Rows are points. Examples show where two turns around zero, p and q, send a point. Where does a point land after both, in the order given? Backwards means that the second turn is done in reverse. Each puzzle has new turns, and all numbers are rounded.
In the rows, 128 means zero.

Turn p:
[133 142] -> [119 140]
[ 87 151] -> [ 87 106]
[164  91] -> [179 139]
Turn q:
[160 123] -> [148 102]
[150 143] -> [154 124]
[ 64 150] -> [ 97 188]
[161 109] -> [139  91]
[105 115] -> [102 135]
Where do these land?
q, then p: [160 107] -> [164 115]
q, then p: [133 196] -> [117 195]
p, then q backwards: [118 112] -> [146 121]
q, then p: [93 98] -> [101  91]
q, then p: [136 127] -> [136 129]

Turn p:
[183 150 146 197] -> [158  57 156  85]
[114 139 102 101] -> [143 164 120 141]
[157 108 122 164] -> [141  80 134 138]
[116 125 141 128] -> [111 131 133 126]
[ 71 125 119 106] -> [105 177 143 153]
[127 121 138  72] -> [110 159  83 127]
Turn q:
[ 76 198 135 131] -> [102 133  55  87]
[ 93 130 128 152] -> [ 90 123 123 112]
[152 133 153  67] -> [193 104 117 126]
[129 128 141 148] -> [120 139 139 112]
[121 105 118 165] -> [ 93 136 155 132]
[155 103 115  85] -> [166 107 139 165]
[170  98 105 147] -> [132 153 168 164]
Where do these land?
q, then p backwards: [115 153  89  61] -> [180  79  94 104]
p, then q: [157 129 149 172] -> [145  89 165 133]
p, then q: [164 121 116 165] -> [141 121 177 142]
p, then q backwards: [117 104 120 172] -> [126  78 116 119]
p, then q: [ 74 162 147  82] -> [132 134  52 101]
p, then q: [117 106 134 110] -> [ 99 130 116 129]
p, then q: [153 121 141 134] -> [127 110 141 148]

Turn p:
[172 138 199 113 155 117] -> [176 163 111 119 174  83]
[102  79 103  73 117 127] -> [ 88  70 143 135 168 136]
[136 144 108 133 102 169] -> [141 111 161 111  92 130]
[112 135 128 134 102 149] -> [116 126 155 127 106 118]
[132 118 105 153 154  96] -> [128 133  89 147 125 160]
[180 170 120 173 165  81] -> [172 167  54 113 104 147]
[146 121 134 165 104 135] -> [147 127 127 152  94 111]
[ 89 125 157  73 126 105] -> [ 79 131 133 112 179 102]
[ 82 123  99 136 127 174] -> [104 124 181 136 110 164]
Turn q:
[170 165  90 134  96 146] -> [ 98 119  98 175  93 154]
[125 142 165 163 116 159] -> [ 80 113 131 109 154 144]
[116 161 119  94 122  87] -> [143 184 140 144 109 136]
[117 137  97 182 103  99] -> [ 97 114 177 163 105 114]
[106 103 109 157 145 170] -> [116  90 118 137 160  88]
[167 128 138 115 178 163] -> [158 102  89 130 164 161]
[111  93 174  88 101 106] -> [141 156 131  59 106 117]
[113  95 132  91 163  94] -> [190 146 140 108 132 110]
Where do these land?
q, then p: [114 142 155 130 116 135] -> [110 141 143 110 142 136]
p, then q backwards: [159 127 186 144 144  76] -> [ 91 134  95  70 151 163]
p, then q: [169 139 106  35  66 110] -> [223 142 126  87  88  77]
p, then q: [105 150 106 161 160 127] -> [ 84 138  94 143 142 129]
p, then q: [152 108 104 155  50 106] -> [116 107 163 115  58  83]
q, then p backwards: [138 120 119 132 149 140] -> [146 107 125 121 132 124]
p, then q backwards: [114 134 132 151 145 163] -> [129 149 131 128 132  85]
q, then p: [ 77 111 130 136 161 140] -> [133 153  84 126 166 141]
p, then q: [123 122 114 108 161 155] -> [135 116 101 110 161 141]

Turn p:
[151  86  98  68 115 121 120  85] -> [ 77  98 130  89 117  77 101 147]
[ 86 176 117 110 127  96 106 130] -> [129  97  96 132  96 175 110 107]
[113  92 151 169 109 137 160 137] -> [161 145 133 144 140 118 161 176]
[160 134 180 195 111 150 161 121] -> [182 150 134 162 161  92 183 117]
[114 135 138  98 121 128 105 170] -> [149 134 126  94 124 158  96 125]
[114 151  95 131 108 136 107 170] -> [130 111 129 112 157 183 119 125]
[115 158 113 111 136 114 148 161] -> [120 144  91 127 136 163 112 121]
[140 115 155 165 148 179 148  99] -> [132 160 160 139 125  98 187 121]
[158 105 105 105 175  91  98  78] -> [ 73 111 153 153  96  87  83 113]
Turn q:
[162 123 145 146 151  85 149 116] -> [ 95 103 115 138 128  78 113 132]
[100 152 120 134  71 140 182  74] -> [126 200  76 143  88 130 122  98]
[112 141 125 149 102 100 119  91] -> [120 143  85  95 118 123 109 120]
[100  61 123 116 161 177  77 171] -> [170  86 186 106 158 161 185 102]
[156 134 165  91 133  88 141 189] -> [ 64 123 184 143 146 123 113 158]
[145 128 129  79  93 152 128 121] -> [140 166 165 125  91 132 130 142]
[137 134 115 170 125 104 129 131] -> [110  98  93 128 122 132 116 129]
[122 128  59 112 150 198 121 136] -> [199 125 127 157 121 164 179 155]
[114 138 127 122 155 113 125 123] -> [129 131 119 124 158 116 131 139]
[132 140 172 160 140 123 111 128] -> [126 107 131 124 150 119  83 104]
Where do these land?
p, then q: [139 145 131 122  86 157 139 123] -> [123 139 134 145 127  94 162 148]
q, then p: [104 111 123  66 114 134 148 138] -> [152 157  78 130 123 137 156 101]
q, then p: [132 147  94 163 143 108  84  85] -> [ 81 119 140 104 160 127  74 141]
q, then p backwards: [ 95 101 108 166 192 133 225 163] -> [156 188  89 210 130 113 184  79]
q, then p backwards: [142 161 147 122 132 162 117 167] -> [125 113 117 160 140 106  93 163]
p, then q backwards: [161 127 155  99 151 135 149 123] -> [117 127 154 116 118 115 146  81]
p, then q: [140 118 102 157 117  72  93 120] -> [132  67 135  98 133 129 134  88]
q, then p backwards: [133 102 122 154 113 122  67 105] -> [114 141 145  82  85 141  94 124]
p, then q backwards: [107 141 169 102 106 130 131 128] -> [127 120 103 140 114 140 104  86]

Turn p:
[ 71 114 101 111 185 108 122 138 168] -> [141  67 112  94 172 172 153 124 132]
[184 145 133 154 111 157  60  88 139] -> [144 196 119 185 158 134  89 154 146]
[118 148 147 178 108 143 121  94 105] -> [107 129 144 179 134 113  86 110 118]
[132 159 151  96 156 119 181 100 151] -> [156 105 124  92 148  78 123 143  86]
[142 141 101 159 139 104  91 151 104] -> [ 80 157 142 137 149 163 141 134 132]
[185  76 167 148 131 128 108 124 126] -> [142 156 161 130  97 146  86 179 153]
[124 147 157 105  83 164 167 164 148] -> [152 147 107  95  89  92 117  75 125]
[125 138 128  80 103 114 104 159  63] -> [ 70 142 104 122 103  97 166 134 170]
[ 84 112  98 126 120 103 172 122 172] -> [169  81 153 117 135 136 166  93 110]
[116 100  97 123 144 139 154 140 102] -> [116 101 117 129  94 150 153 136 107]
Turn q:
[123 136 161  55 151 186 149 140 135] -> [127 134  76 100 150  79 154 151  70]
[111  78 118 113 112 178 170 118 121] -> [108  75 136 127 112 117 145 161  76]
[152 120 134 101 139 100  59 173 144] -> [180 168  93 111  91 136 155 106 157]
[138 100 161 162 125 140 180 121  62] -> [ 78  81 108 138 122 132  87 184 143]
[ 60 195  95 145 128 154 114 148 163] -> [139 152 134 154 168 152 110  55  66]
[173 135 139 173  88 128 139  94 146] -> [127 124 180  91 146 158 101 158 151]
[149 145 109 112 150 117 122 149  99] -> [120 168 106 154 118 128 137 141 138]
[111 129 107 158 140  72 129 128 155] -> [138 118 151 158 145 146 142  90 169]
[153 120 137 132 101  64 111 111 105] -> [105 139 145 111  99 131 127 121 196]
[109 123 118 129 144 142 106  98 150] -> [158 122 152 135 129 101 121 112 113]
Where do these land?
p, then q: [133 134 136 140 141 164 122 170 174] -> [140 178 148 119 115  96 125 145  95]
p, then q backwards: [107  90 147  68 114  93 156 126  93] -> [140  52 146  93 123 103 135  95 122]
q, then p: [187 133 109 165 148 144 166 119 144] -> [109 148 112  71 116 164  86 122 119]
q, then p: [172 106 102 139 162 142 114 113 125] -> [117 178 154  97 117 137 112 113 127]
q, then p: [137 181 135 165 135 163 111 184 126] -> [ 99 167  65 161 145 153 123 140 105]
p, then q: [ 97 104 121 141  93 135 119 108 110] -> [142  89 161 117 133 148 109 128 139]
p, then q backwards: [135  87 100 147 144  69 142  91 138] -> [154  94  83 152 124 141 164 104 170]
q, then p: [ 64 195 143  91  97 176 121 159 124] -> [ 69  91  86 191 150  97 164 159 117]
p, then q: [ 70 135 198  93 109 119 126 145 104] -> [150 101 167 110 110 100 182  74 156]
q, then p: [170 144  89 155 157 134 122 165 146] -> [117 176 110 119 122 144  92 118  80]
p, then q: [132 105 115 127 149  97 125  56 122] -> [151  94  81 145 128 168 125 153 158]
q, then p backwards: [133 122 140 104  87 100 111 101 129] -> [126 124 153 116 108  99 142 173 119]

Turn p:
[127 115 115  77  97 140 116 121 107 152 106] -> [128 137 158 111 159 152 144  86 116 107 108]
[120 134 110 133 123 101 137 184 130 153  73] -> [127 156 102 106 168 138 183 151 158 126 122]
[161 146 161 161 169 114 116 134 108 114 143] -> [133 159 108 131  89 132  98 148 136 139 174]
[144 109 116 153 111 152 126 166 154 135 135] -> [145 101 130  98 129 144 125 160 155 140 108]
[154 158 146 125 164 109 106 129 136 111 165] -> [154 152  98 157  89 136  95 128 126 134 137]
[118 127 118 117 127 152 155 107 153 124  93] -> [126 119 161 137 130 110 167 139 108 133 111]
[ 85 118 135 114 136 134 104  94 129 132 117] -> [118 141 143 135 156  94 111 111  98 135 115]
[137 138 173 149 123 129 144 145 141 109 197] -> [130  86  82 126  85 146  90 144 108 139 142]
[108  84 115  93 132 131 136  85 121  98 120] -> [129 107 173 167 163 116 126 106 104 124 142]
[106 141 101 142 103 156 141 151 111 119  97] -> [101 118 139 107 139 128 167 118 153 162 118]
[138 141  90 138  88 112 119 148 128 130 118] -> [139 118 115 110 133 127 153 106 175 120 115]
[139 131 137 137 166 117 139 121 128 158 185] -> [109 134 108 152  99 143  82 155 124  99 122]
[126 122 147 127 126 116 123  79 119 129 117] -> [125 136 144 129 126  97 121 112 103 106 149]
Turn q:
[120 152 125 106 127 162 140 142 118 124  95] -> [110 141 165 147 133 138 124 116 126 120  93]
[ 94 107 154 142 133 171 176  97 145 146 138] -> [120 128 151  79 165 139 177 118 163 123 124]
[158 112 108 151 124 102 167 146 131 152 154] -> [122 165 106 126 129 114 154 116 111 142 178]
[139 121 125  85 155 128 120  95 109 137  96] -> [129  82 159 154 144 145 119 115 111 107 139]
[111 153 108 152 106 153 105 110 125 106  96] -> [122 122 125 148 126 106 106 111 172 116  88]
[149 140 118  89 132 123 104 105 145 153 123] -> [139 101 111 141 136 150 120 103  94 104 122]
[162  93 141 118 117 151 145 114 116 165 160] -> [125 125 134  87 136 149 134  83 112 147 165]
[129 138 157 138 119 123 146 121 130  97 162] -> [148 139 131  91 143 100 124 147 123 145 122]
[ 96 126 104 149 108 109 110 149 122 109 165] -> [153 163  99 127 114 130 105 156 160 136 136]
[133 151 133 148 167 119  99 154 106 116 124] -> [ 89 123 123 140 115 118  95 168 120 127 129]
[143 101 148  99 160 106 118 138 168  98 111] -> [142  87 125 151 129 137 156 162  95 160 116]
[102 143 114 160  90  90 106 164 118 132 112] -> [136 161 108 148  67 109 121 142 151 109 125]
Where do these land?
p, then q: [123 140 116 113 107 156 120 130 107 128 147] -> [134  99 140 119 131 140 136 107 148 112 116]
p, then q: [145 108 109 137 126 118 105 142 132 134 140] -> [122 108 105 138 132 135 130 129 113 148 108]
q, then p: [123 119 162 186 127 117 103 125 115 117 122] -> [155 102  96 127 174 131 137 119 127 105 106]
q, then p: [129 127 111 106 183 157 143 137 115  74 113] -> [108 170 110 102 142 122 101 187 119 149 134]
p, then q: [116 110 142 102 114 155 107 148 139 124 113] -> [ 99 105 156 129 133 145 123 115 105 119 141]
q, then p: [130 130 119 103 113  43 168 140 132 135 148] -> [118 115 100 136  69 174 128 110 169 118 167]
p, then q: [139 121 130 103 117 148 104  72 145 126 132] -> [141  85 148 112 103  89 109 123 117 129 136]
p, then q: [128 173 123 195 123 123 225 128 155 123 139] -> [179 208 130 146  92 139 186 129 170 156 146]
q, then p backwards: [100 109 110 119 135 132 103 109 125 145 135] -> [154 110 115 125 118 111 134 154 116 127 151]
q, then p backwards: [143 118 132 104 110 117 118 126 115 147  82] -> [149 139 121 104 116 139 147  89 127 108 147]
q, then p: [133 120 143 117 153 157 129 143 115 140 142] -> [107 138 134 121 139 141 113 123  99 146 111]
q, then p: [127 161 140 149 128 114 113 136 141 142 123] -> [129 120 120 137 151 123 153 103 147 140 134]

Turn p:
[125 110 135 151 155 148 140 118 162 147 146 155] -> [125 120 108 142 131 150 174 139 148 131 142  98]
[172 141 126 107 146 110 114 110  97 133 132 134] -> [148 107 141 133 105 121 129 150  82 130 106 137]
[156 164 122 128 117 101 122 102 123 159 131 129] -> [119 113 128 130  96 128 107 160  96 156 136 127]
[113 139 129  88 117 104 135 135 131 115 110 126] -> [112 139 131 110 125 100 121 136 127 112 130 165]
[117 152 120 128 151 120 111 116 107 144 117 124] -> [136 151 119 129 132 124 116 153  96 131 123 119]
[118 140 138 120 102 140 138 107 117  85 116 112] -> [117 145 157 121 147 117 127 103 126 155 121 158]
[143 137 147 105 138 110 104 102 111 160 134 133] -> [137 106 102 116 119 120 130 153  85 141 119 133]
[142 135 126 148 154 139  93 138 166 140 155 151] -> [144 103 113 159 129 108 146 147 141 131 144  82]
[107 101  95 142 126 176 166 175 137 122 126 145] -> [129 154 152 109 127 152 147  99 177  88 142  93]
[113 113 134 162 124 154 138 165 124 137 161 163] -> [106 113 126 126 140 145 142 101 144 104 129  70]
[138 136 154 127 124 110 138 133 122 114  97  98] -> [121 136 128 130 128 126 105 133 141 139  91 161]
[137 137 139 108 123 114 121 107 123 128 144  77] -> [139 133 106 138 106 112 114 108 108 156 120 160]
[106  85 114 143 104 160 126 154 147 122 106 138] -> [142 127 136 104 160 147 126 109 178 109 151 118]
[104 101 114 135 110 106 146 130 123  87 117 108] -> [117 144 143 142 149 143 111  99 140 109 138 170]
Turn q:
[147 142 143 116  74 147 141 135 123 110 113 120] -> [140 106 132 131 103  73 139 136 149 135 135 125]
[133 110 125 126 118 124 112 150 121 115 126 116] -> [127 126 123 111 123 120 118 134 128 156 119 115]
[147 168 120 118 133 131 131 137 115 148 155 113] -> [164 127 119 135 144 122 106 158 124 111 144 139]
[ 70 124 147 126 128 108 126 138 120 101 123 139] -> [ 86 148 115 123  81 142 134 141 121 123 116 125]
[142 117 100 106 135 123 135 110 109 104 150 146] -> [117 127  84 142 145 119 116 109 122 141 135 147]
[144 114 151 168 139 119 144 145 132 145 117 112] -> [136 105 148 126 137 150 144 138 123 128 131  83]
[118 115 109 125 121 146 144 145 117 134 143 124] -> [149 127 103 111 125 128 146 130 117 134 123 135]
[140 131 117 171 152 116 129 138 181 125 113 137] -> [110  89 165 105 141 169 124 115 131 123 144 130]
[133 177 117 114 146 134 125 106 109 152 104 105] -> [138 135 146 157 160 116 122 165 133 102 108 154]
[145 129 119 104 155 121 134 104 164 115 129 113] -> [103 131 127 112 169 121 115 114 147 106 140 135]
[123 109 144 158  59 125 112 118 114 192 127 147] -> [192 139 152 163  83 145 148 104 158 152 113 110]
[143 120 133 134 152 148 116 100 144 102 133 115] -> [110 120 136 118 152 111 109  98 113 109 119 120]
[ 80 110 140  99 154 122 115 139 115 119 129 176] -> [ 89 181 115 131 102 146 140 124  97 144 137 146]
Where do these land?
q, then p backwards: [135 148 144 101 117 105 135 161 128 120 111 130] -> [128 157 116 125 122 120 129 119 169 141 111 143]
q, then p backwards: [122 131  89  99 141 109  99 136 128 117 127 118] -> [110 136 153 131 110 112 130 120 126 133  86 104]
p, then q backwards: [115 164 139 100 137 111 133 110 116 133 138 149] -> [112 130 143 113 150 153 133 148 109  98 112 133]
q, then p: [120 117 110 156 145 114 114 133 132 115 147 126] -> [164 137 131 103 145 127 131 120 120 133 134 123]
p, then q: [120 127 143 143 135 108 139 151 194 158 128 122] -> [139 105 125  69 113 161 125 114 151 128 127 155]
p, then q: [134 116  90 169 120 141 130 111 118 143 133 126] -> [169 127 137 120 134 103 115 116 103 107 119 113]
p, then q: [116 129 136 147 124 117 137 113 112 147 112 110] -> [145 139 144 127 129 124 127 134 108 132 114 158]
p, then q: [115 107 138 135 139 135 145 122 130 126 125 136] -> [121 120 125 120 137 124 147 125 116 111 132 142]
p, then q: [189 122 137 119 146 111 134 111 123 126 119 100] -> [146 107 159 148 115 121 158 113 132 175 136 122]
q, then p: [114 176 135 191 130 134 135 140 114 118 164 164] -> [146  87 166 113 160 153 114  67 118 127 122 112]
p, then q: [113 110  97 123 125 225 142 150 135 128 136 107] -> [140 122 134 135 172  82 112 120 179  63 155 128]
p, then q: [135 128 148 106 144 121  89 127 116 124 118 157] -> [102 129 111 129 151 137 136 151 120 163 134 109]
q, then p: [161 109 135 100 128 113 146 127 122 144 126 128] -> [127 142 106 161  96 132 134 135 130 129 134 115]
q, then p: [117 127 132 131 115 161 132 112 132 104 112 151] -> [ 95 120 133 120 144 151 130 130 110 128 136 153]
q, then p: [115 110 146  99  72 115 112 115 120 117 122  98] -> [114 128 119 133 112 112  88 159 156 146 160 158]
